Each row is a point. The ring and each string are closed loops that go straight from each point to the next, and from the last back to the first. Before rounding, they use only three directions, however many columns there are. How many times does the string pass through the ring? Passing back the other way cancels.

Ring (10 x 3):
[[ 34 -40 -20]
 [ 43 -21  -2]
 [ 37  -4  15]
 [ 17  11  33]
 [-14  13  42]
 [-27   4  41]
 [-35 -14  30]
 [-28 -38   6]
 [ -6 -50 -16]
 [ 18 -49 -24]]
String:
[[ 53 -32 -31]
 [ 60 -34  -5]
 [ 48 -36  23]
 [ 13 -17   8]
 [ 17  -6  -4]
 [ 48   0  -4]
 [ 45   3 -14]
 [ 22 -10  -5]
 [ 28 -32  19]
 [ 51 -41   3]
 [ 60 -41 -41]
 [ 56 -58 -43]
 [ 29 -52  -5]
 [ 16 -39   3]
 [ 12 -28 -22]
 [ 12 -27 -18]
 [ 14 -38  14]
 [ 42 -64  -7]
 [ 59 -51 -41]]
Times through: 0

Ring, 8 rows:
[[ 22  70 -25  -7  -1  -9  23 -43]
 [-13  53  -2   1  16  -5  23 -21]
 [-38  13  29   7  35 -12   3  22]
 [-40 -31  42  11  48 -30 -27  49]
 [-18 -39  32   7  43 -41 -40  48]
 [ 16 -25  16  -1  27 -42 -42  37]
 [ 48  10  -5 -11   6 -34 -29  15]
 [ 50  55 -26 -13  -7 -19   2 -26]]
String:
[[ 55   3   9 -14   6 -32 -36  41]
 [ 80  17  -7 -20  -6 -33 -35  27]
 [ 66  40 -29 -15  -8 -30 -14 -20]
 [ 79  70 -46 -19 -21 -22   3 -45]
 [ 28  56 -34  -5   0 -21  11 -51]
 [  5  25  -4  -1  17 -23  -3  -9]
 [ 33  54  -3 -12   0  -8   8   0]
 [ 29  97 -35 -10 -11   1  40 -60]
 [ 11  89 -40  -3  -3  -5  39 -76]
 [  3  56 -26   1   9 -16  19 -51]
 [ 20  42  -4  -7   8 -14   4  -5]
 [ 50  67 -14 -16  -9  -7  11 -10]
 [ 73  88 -45 -20 -24 -11  17 -50]
 [ 46  54 -39  -9  -5 -26   3 -48]
 [ 12  22  -8  -1  15 -27  -8 -12]
 [ 31  15   4  -8  11 -26 -19  18]
 [ 70  -1   8 -18   2 -35 -43  48]
 [ 62 -14   0 -13   8 -46 -51  35]
 [ 13   3 -11   1  20 -40 -22 -11]
 [ 19   7   6  -4  17 -29 -21  17]]
Times through: 4
String (23 x 8):
[[  4  -3  20  -1  25 -27 -22  33]
 [ 13  -7  24  -4  24 -28 -28  44]
 [ 34 -42  28  -7  26 -47 -60  70]
 [ 46 -15  22 -12  14 -35 -45  60]
 [ 61  -2  10 -16   6 -35 -41  47]
 [ 82  17 -10 -20  -7 -35 -36  23]
 [ 53  37 -32 -10  -3 -33 -12 -31]
 [ 11  28 -16   0  14 -28  -3 -26]
 [ 47  66 -43 -10  -9 -21  10 -57]
 [ 70  97 -49 -19 -25  -7  26 -61]
 [ 43  77 -25 -13 -10  -6  21 -34]
 [ 14  41  -4  -5  10 -15   6  -9]
 [ -2  39 -10   1  15 -18   9 -25]
 [-14  48 -13   4  17 -13  20 -38]
 [ -8  27   3   2  21 -18   3  -7]
 [-31  31   1   8  28 -16  13 -22]
 [-15  17  14   3  26 -18  -2  10]
 [-21   5  36   2  32 -14  -7  42]
 [-51 -22  65   8  50 -14 -16  78]
 [-73 -46  65  18  64 -26 -26  71]
 [-50 -31  34  15  52 -34 -24  31]
 [-17  -7  17   6  33 -30 -18  19]
 [ -3 -23  38   0  33 -30 -34  61]]
Times through: 1
